Each row of a before or after table is a point. The points were changed in one or more steps. Then noise was added and the rows were shuffled. The steps act on how far a point lies along the listed directions, d1 being the first. Write out the steps. A step turns or swaps two directions, mirrors them in a line or flattens them onto one, adds a multiple of one to another, or multiplies one. Angles are multiples of 10 degrees, from the lower direction toward the higher: turns from -170 to 170, lines from 10 to 170 but not 90. Use the fewest steps. Two steps may share a direction if one is a turn and the other turns, adds or multiplies; they go together, in the order done. Otherwise the lowest direction goes first.

Directions:
(1): [-47  -4]
(2): [-4 47]
Before:
[[-26 -42]
 [ 48  24]
 [ 15   7]
 [ 90   8]
 [-22  -9]
 [-10  14]
 [  1  -7]
 [-13  25]
 [-11 -34]
 [ 30 -43]
 [ -9 -70]]
After:
[[ 14   1]
 [-15 -28]
 [  1 -10]
 [-28 -34]
 [-17  29]
 [-23  -2]
 [ 34 -55]
 [-10  14]
 [ 45   8]
 [ -7 -61]
 [ 94 -18]]
Steps: add 0.3 times d1 to d2

Directions:
(1): [-37  19   4  23 -51  35  15  50]
(2): [-30 -32 -34 -18  12  33 -64   9]
Before (12 x 8):
[[ 24 -48 -10 -26  50 -47 -51 -34]
 [ 43   7  37   4  15 -32  51 -40]
 [ 13 -23  -2 -19  31  -7 -27 -26]
 [  7 -12  -1  -7  35 -21   0 -15]
 [ -7 -32 -40 -33  28   9 -57  -5]
 [-16  19  24  46 -41 -16  66  23]
 [ -8  -5  15 -18  -8   9 -15 -12]
 [ 12   3  21 -11   3 -35  44  -4]
 [-42 -23 -35 -14 -20  46 -65  49]
 [ 41 -44  -1 -17  37 -37 -10 -60]
 [  5  24   6  13  -2   9  51 -11]
 [-54 -16 -13  10 -48  54 -41  40]]
After, 12 rows:
[[  7 -18   1  -5  35 -22   4 -16]
 [ 22 -30  -6 -26  45 -19 -29 -37]
 [ -5  -8  17 -23   2   5 -14 -23]
 [-30 -28 -13  -6  -8  27 -49   2]
 [-45  25  24  69 -78  13  78  67]
 [ 38 -55 -11 -37  65 -67 -56 -58]
 [-15  33  12  29 -26  31  59  12]
 [ 23 -49 -40 -56  70 -18 -65 -53]
 [ -7  12  22   2 -25 -15  58  18]
 [ 12  23  42  27 -26  -3  63   1]
 [ 43 -44  -6 -15  33 -35  -8 -59]
 [  0 -40 -41 -43  37  16 -80  -9]]
Steps: add -1 times d2 to d1

Directions:
(1): [-29  31  30  41 -20  12  14  18  35  57  36 -46]
(2): [ -9  15 -30  -3 -49   9 -44  19 -72  27 -22 -27]
Before, 9 rows:
[[  4   2  16   1   0  -4   9 -10  27  -2  14   0]
 [ 10  -4  -9  -9   9  -3  -8  -2  -1 -16  -6  13]
 [-10   5   9   8  -1   5  11  -5  24  25   8 -14]
 [ -4  10   7  15 -10   0   5  -9  12  17  11  -9]
 [-13   5  19  13  -3   1  19  12  31  16  21 -26]
 [  4  -7   3   2  -4  -4   1   4  -3  -4  -1   1]
 [  7  -7  -1   2  11   1  14  -1  15  -6   2   6]
 [ -6   8 -16  -3 -15   7 -22   7 -34   5  -6  -7]
 [-14  10  -4   7 -33   4 -16  13 -23  25  -7 -16]]
After:
[[  4   2   1   1   8  -1  -1   0  14  -5   5   5]
 [  2  -8   6  -5  16  -1  17 -15  28   0   1   7]
 [  4 -15  17  -5  24  -8  29  -4  41 -20  12   5]
 [-15  23 -39  -3 -57  16 -58  24 -92  31 -22 -32]
 [  3  -6   4   3  -5  -3   1   5  -2  -2   0  -1]
 [ 12 -10  28  -3  28 -10  30 -22  60 -24  20  20]
 [ 10 -13  12   4  31  -3  33  -9  47 -15  12  16]
 [-16  18 -36  -4 -73  10 -58  27 -95  37 -34 -31]
 [  4   1   1   4  -1  -4   3 -15   7   0   3   5]]
Steps: multiply d1 by 0; multiply d2 by 3

Directions:
(1): [ 12 -15  -8 -48 -36  52  -8 -13 -17   1  37  21 -22  -5 -45  10  13 -14
  49  87]
(2): [-31 -38  36 -85  -9 -55  31 -15 -12 -18 -36  10  -6  37 -33 -13  24 -28
 -29 -13]
(3): [-20   6  37  -5   1 -36 -33 -61 -40  -9  91 -18  10 -11  20  11 -47 -28
  -9  -9]
Before:
[[  2 -11  -9 -23 -35  43  -7 -13 -14  -7  65   0 -19   3  -5  10 -12 -13
   24  32]
 [ 18   0 -11   9 -12  53 -16   2   3   7  35   6  -9 -15 -16   3  -2   5
   29  52]
 [ -5   1 -10   8   0  24 -19 -16   6  14  45   6  -4 -20  -6  13 -25   5
   17  21]
 [ 15  16 -24  42   2  17 -15 -10   1  20  16  -3   5 -16  14   5 -10  12
    8  10]
 [-13   6  11   3  10 -26 -14  -5  -2  -1  13  -9   4   2  23   2 -14 -16
  -29 -13]
 [ 20   7 -37  36  15  45  23  48  24   7 -36  -1  -6  -9   3  -4  16  17
   13 -14]
 [-27  24  11  71  37 -50   6  -2   1  -6  14 -28  39  -3  58  -7 -24   3
  -49 -77]
 [-11  -1  18 -30 -18   2 -16 -25 -18 -20  50   1 -11  11 -13   1   9 -18
    1  35]
 [-26  19   7  37  15 -54   4   4  20 -16 -22 -13  17   9  34 -17 -20  16
  -39 -46]]
After:
[[ 30  35 -41  81   5  46 -27   3  10  28  22  -7   7 -34  28  10 -17  27
   21  15]
 [  5  -7 -11 -19  -6  13   2  23  13   3 -27  11 -12   7 -12   1  17  -8
   -5  28]
 [ 17  31 -12  90  29  17 -24  13  19  14  21 -20  20 -26  46  -2 -28  27
  -13 -37]
 [ -7  -7 -13 -34 -35  27   5   2   4 -13   4  21 -17   4 -35  -7  14   3
   31  80]
 [  2  10 -21  48   8   5  13  31  25   0 -13 -16   5   9  43  -5 -11  20
  -25 -64]
 [ 12  22 -13  44   7  43 -26 -18 -24   6  89 -21  -1 -36  21  15 -40 -10
   31   9]
 [-16   3   7   2  12 -24  18  21  19 -19 -46  -7   1  28   7 -15  31   5
  -39 -36]
 [  6  19 -31  61  23  26 -13  21  32  21   0  -3   7 -24  19   9 -19  30
    3 -20]
 [ 17  -5 -43   1 -29  88  13  28   5   6   9  22  -8  -8 -36   4  36   9
   55  94]]
Steps: turn d1 and d3 by 170 degrees; multiply d2 by 2

Directions:
(1): [ 49  43 -21  74 -34  18  29 -51   5  39  36   0 -31   9 -18  -4 -10  20
   0 -44 -10 -27  43   7  13  -7  40 -60  46  47   9  15  24   8  -4 -25
   4 -87 -37 -27 -35 -11 -60  -6 -36 -22  18  12 -50 -34  -1 -14  -5  -6
 -20  19   3   1  26 -53 -36  -2  14   4]
(2): [ 22  -6   9  38  -3  -9 -24 -12   7 -22  -3  -9   7  39  33  44 -26 -20
 -32 -43 -17  11 -59 -41  48   2   9 -13  -1 -70  46   6 -51  56 -17  19
  38 -36  27 -42  46  42   3 -24 -48   9  -7  43  10  -7 -10  -9   7 -19
  20  80  37 -38 -34  26   0   0 -23 -42]
(3): [  5   6  12   8  70  25 -14   2   4 -17  44  72 -12  11  23  20 -34  24
 -17  30   7   5 -23  15 -24 -28  70 -33  50 -20 -11   1  42  -9 -35  23
  26  -8  24  27   3 -95  19  23 -18  -7 -81  39  17  -1   2   0  10 -35
  -9 -45  12 -37  14  38   7 -47  10   5]
Before, 8 rows:
[[-12   7   2  -6  12  -2  -3   9 -10  -3  -1  10 -20   0  -3   0   8   5
   -7  11   4   0  -9   4 -11  -4   3   1  14   3  -3   2   6 -11  -8 -10
   -1   9 -11   5   0  -2  17  -7   0  -6  -7   1   7  17   4   7 -11  -7
    6 -16  -1   6   1  14   0  -4   0  -1]
 [-14   0  13 -22  -2  -5  11  -4   7   6   6 -19  10  -8   0  -5   7  -7
    1  -1   4  -7  -1  10  -1  -2 -13  -2  -5   5  -9   6   4 -16   3   8
  -13   8  16  11   1  18  -8  -4  19   1  -1  -1  -1   8   0   3  17  15
    8   8  -8   5  -2 -12   6   9  -2   1]
 [  4  -1  17   0  14  10   6 -20  15   2  14   8 -16  -5   4 -17 -13  14
   12  10   3  -8   3   4 -18 -11  35 -14  22  17  -8   8  16 -12   0   3
    7  -8  -3  12  -9 -43  15   9  -4   7 -13   3  -3   2  17  -5  -4  -5
  -14 -25 -15   6  11   5  -2  -2  -4   6]
 [ 19   4  -5  26  43  22 -28  -4   6 -19  41  44  -8  32  24  35 -26  11
  -34  -1 -13  10 -48  -1   3 -25  71 -29  39 -47  18   1   9  19 -32  36
   25 -20  23   8  22 -52   9  -4 -28 -13 -71  42   9 -19  -1   0  14 -36
    3   1  26 -44  -1  32  13 -24  -8 -26]
 [ 20  -5   7  43 -19  -7   0 -22   8 -12   6 -11 -12  20  13   9  -8   6
   -7 -37 -14 -16  -5 -19  39  -2   8 -27  10 -22  24  17 -18  32  -9   8
   20 -44   6 -31  -1  15 -23 -13 -39  -5   4  35 -15 -28   2 -10  18  -6
    4  56  33 -13 -25 -21 -13   7 -17 -27]
 [ 19  21  -3  36  17  22  13 -17  -3 -11  37  41 -22  10  -6   6 -13  41
   -1   5   6 -27  16   2 -10 -20  45 -34  41  21 -12   7  51  -1 -17  10
    6 -18  12   9 -12 -75 -17  19 -23  -3 -31  17  -3  -2 -11  -6   4 -28
  -27 -25   7 -15  28   2   6 -22   6  21]
 [-15 -21  -1 -15  -3 -25 -23  23  -7 -12 -45 -41  29  15  10   3   7 -22
   -7 -18 -13  15 -14 -42  21  11 -37  31 -50 -52  13  -4 -52  35   8  -8
   -2  22  23 -20  47  65  19  -6  -1  17  30 -22  35   8  -4  17 -14  -4
   27  51   3  10 -26  18  17  17 -21 -18]
 [ 54  21 -11  86 -11  14   2 -35  12   9  19  -7 -14  35   9  38 -42   4
  -21 -60 -30 -11 -25 -27  55   2  33 -51  42 -28  51  26 -26  51 -17  16
   36 -95  -2 -56  16  15 -48 -29 -56  -3  -6  48 -21 -28 -14  -2   3 -29
   15  77  34 -21  -4  -7 -27   5   6 -43]]
After (8 x 64):
[[  9  15 -17  25 -62  -4  29 -19  -6   6 -15 -41  -5  -3 -32 -16  27  13
   21 -26  -3 -31  40 -13  19  14 -35   5 -21  41   0   0   4   7  24 -18
  -23  -2 -16 -22 -13  32 -36  -8   0   4  62 -29 -18   0 -14  -6  -8  10
  -16  24  -9  29   9 -39   0  33  -6  17]
 [-11   1  16 -20  14   3   9  -5   6   3  15  -3   7  -5   8  -1  -2  -2
   -3   1   4  -5  -6  13  -6  -7   4 -11   8   0 -12   8  16 -18  -5  13
   -7   4  24  17   1  -3  -5   2  13   0 -20   7   4   9   2   3  17   9
    6  -3  -5  -5   4  -3   8  -4   2   3]
 [  0  -3   6  13  63   6 -30  10   0 -18  14  34   8  29  29  24 -31  10
  -23   1 -10  13 -26 -23  -2 -22  49 -21  18 -62   2   0  -1  26 -33  11
   30 -10  40   0  38 -39  23  17 -32   5 -51  21  39  -4  -2  15  -7 -44
   11   8  15 -29  -3  42  14 -34  -6 -11]
 [ -4  17  -1   7  -1   1   5  -2 -10   3   0   2 -26  -1  -9  -3   8   6
   -5   1   1  -4   2   4  -7  -3   5  -9  19  12  -1   4   6 -10  -6 -20
   -3  -6 -21  -3  -7   5   2 -10  -5  -8   5   1  -7   9   4   5 -12  -5
    3  -9  -1  11   6   0  -8   0   3   0]
 [  5  -4   7   1 -24  -1  16 -27  11  15  -4 -27 -11 -10  -7 -29   4   5
   18  -7   0 -10  13  -2  -4   3   4  -5   0  32  -5   8  -4  -6  19  -9
   -5 -11 -18  -3 -13   4   5   2   2   9  29 -15 -14  -1  14  -8  -8  14
  -11  -3 -20  25   6 -16  -8  22 -10   3]
 [ -9 -29  17   1 -13 -18 -14   6   4 -31 -22 -25   9  13  18   5   4  -8
   -6 -17  -9  -1 -23 -28  36   8 -28  12 -22 -45  20   9 -38  30   1  18
   15  10  24 -20  18  39   6 -14 -16   9  12  22   8  -9   0  -3  18   4
   16  51  31  -6 -42   0   4  16 -26 -28]
 [  5 -24   1   9 -30 -17 -16  13   5 -16 -49 -55  26  20  12  23  -8 -32
   -9 -42 -25  12 -48 -45  61  27 -54  28 -39 -62  53  10 -78  49  12  24
   17  -6  19 -52  49  91  -4 -38 -11  20  32  11  13   4 -15  12   1  -1
   40  90  24   3 -37  18   3  40 -14 -49]
 [ 40  19 -31  60 -58   2   6 -35   4  21   9 -40 -10  21 -11   8   5  -6
  -14 -62 -28 -10   1 -14  37   4  14 -27   7   0  36   9 -25  31   7  -3
   -2 -63 -28 -40  -1  49 -42 -32 -28 -15  32   4 -38 -39  -5  -8  -2   1
    0  62  13   0  -2 -40 -12  27 -12 -29]]
Steps: turn d1 and d3 by -120 degrees
